Every row gives one point. To make a cloud, some directions were put in groups of two or more. Within a group, all points are equally far from the middle, so they leave a hole (a ring in 2 directions, a hollow ball in 3). The other directions are filled evenly. Then the cloud was stretched, turned, moved and blurred a little. Count the holes, and give their numbers of directions, smallest first.

Cloud:
[[-40 -11]
 [ 35 -46]
 [ 46  17]
 [-21 -45]
 [-13 -51]
 [-15 -49]
 [-38  -7]
 [ 24  37]
 [ 13 -54]
 [ 40  25]
 [-39  -7]
 [  7 -55]
 [ 54  -3]
 [ 15 -53]]
Holes: 1 (2)

Cloud (22 x 3):
[[ -9  35  -7]
 [ 33   4   8]
 [  5  36  26]
 [ -7  49  36]
 [ -1  42  23]
 [-51  -1 -23]
 [ -7 -23  67]
 [  7 -17  58]
 [-13  -5 -48]
 [ 19  16 -16]
 [-40  63  19]
 [-30   6 -33]
 [ -6  47  28]
 [-50 -54  -4]
 [-78 -16  15]
 [  6   6  61]
 [ -6 -73  29]
 [-27  12 -31]
 [-42 -56  37]
 [-78 -23  62]
 [  8  30   2]
 [  8  19  52]]
Holes: 1 (2)

Cloud:
[[ 31 -38 -20  21]
 [ -8 -23  49  49]
 [-27  25 -12  58]
 [ -6  14 -61  35]
 [-64 -33 -23  17]
 [ 12  52 -45 -30]
 [-16  13 -68  21]
 [  9  32  36  35]
 [ 18 -52 -12  11]
 [-52  -7  50 -20]
 [-53 -16 -45  14]
 [-58 -36  49  15]
 [-46 -49 -27  -1]
 [-17 -13  60 -25]
 [ -2 -17  28  62]
 [-57  35   2  29]
 [-23  14 -19 -57]
 [-24 -64  14  34]
 [ 41  35 -46  -9]
 [ 43  13  25 -19]
 [-64  26  14  11]
 [-62  30   7  19]
 [-35  25   7 -51]
 [-21  -6 -21 -57]
 [-45 -28 -46  -6]
 [  1 -33  16  61]]
Holes: 2 (2, 2)

Cloud:
[[-48  57  14 -15 -11 -13]
 [ -8 -16  21   8 -23 -48]
 [ 33 -37  28 -15 -49  36]
 [  6 -34  -4 -20 -36 -12]
 [ 65 -27 -26   2 -50   9]
 [ 37 -26  22 -98   5 -24]
 [-13 -45   2  21  46   7]
 [ 18 -27 -29 -38  27 -43]
 [-16 -26 -42 -26 -81 -12]
 [-10  35 -49 -24 -13  69]
 [ 37 -62  18 -30 -45   8]
 [-14  30 -54  10  49   5]
 [ 20  -5 -58 -73  -1 -39]
 [ 53  24   5 -81   8   7]
 [ 53  15  46 -54 -32  53]
 [-28 -20  28 -13   4 -41]
 [ -5  14 -54  28  72  -3]
 [-16 -26   6 -60  33 -27]
 [  0 -32  -1  -4  23 -24]
 [ 16 -28  44 -32  34  21]
 [  0  24 -44  31  66 -21]
 [ 30  37  -3  -4  55   4]
 [-63  40  46 -45  11  12]
 [-24 -52  48 -44   8  42]
 [ -2  22  -7 -83  12 -30]
 [  9  -5  49   3   2  19]
 [-23 -43 -36  45  17 -24]
 [ 28 -43  48 -43 -34  16]
 [  1  53 -58  25  14 -38]
 [ 50  -9  -7 -85  10 -57]
 [ 13 -45 -55  10 -61   9]
 [ 55  68  26 -24 -30  51]
 [ -1 -50  36  27 -38 -27]
 [ 27 -33 -12 -47 -36  12]
 [  7 -60 -42 -13  16   4]
 [ 73 -51  22  18  12 -29]
 [-54   5 -56 -51 -10 -15]
 [ 25 -25  -1  20  -9 -12]
 [ 39  12  12 -22  12 -75]
 [-12  40 -42  77   2 -12]
 [ 37  -6  17 -19  27  41]
 [ 37   7 -31  17  -5  39]
 [-13   3 -51   6 -21  15]
 [  7  72  49 -50  17 -14]
 [-25 -49 -12 -19 -32   2]
 [-25 -70  31  31 -41  -1]]
Holes: 0
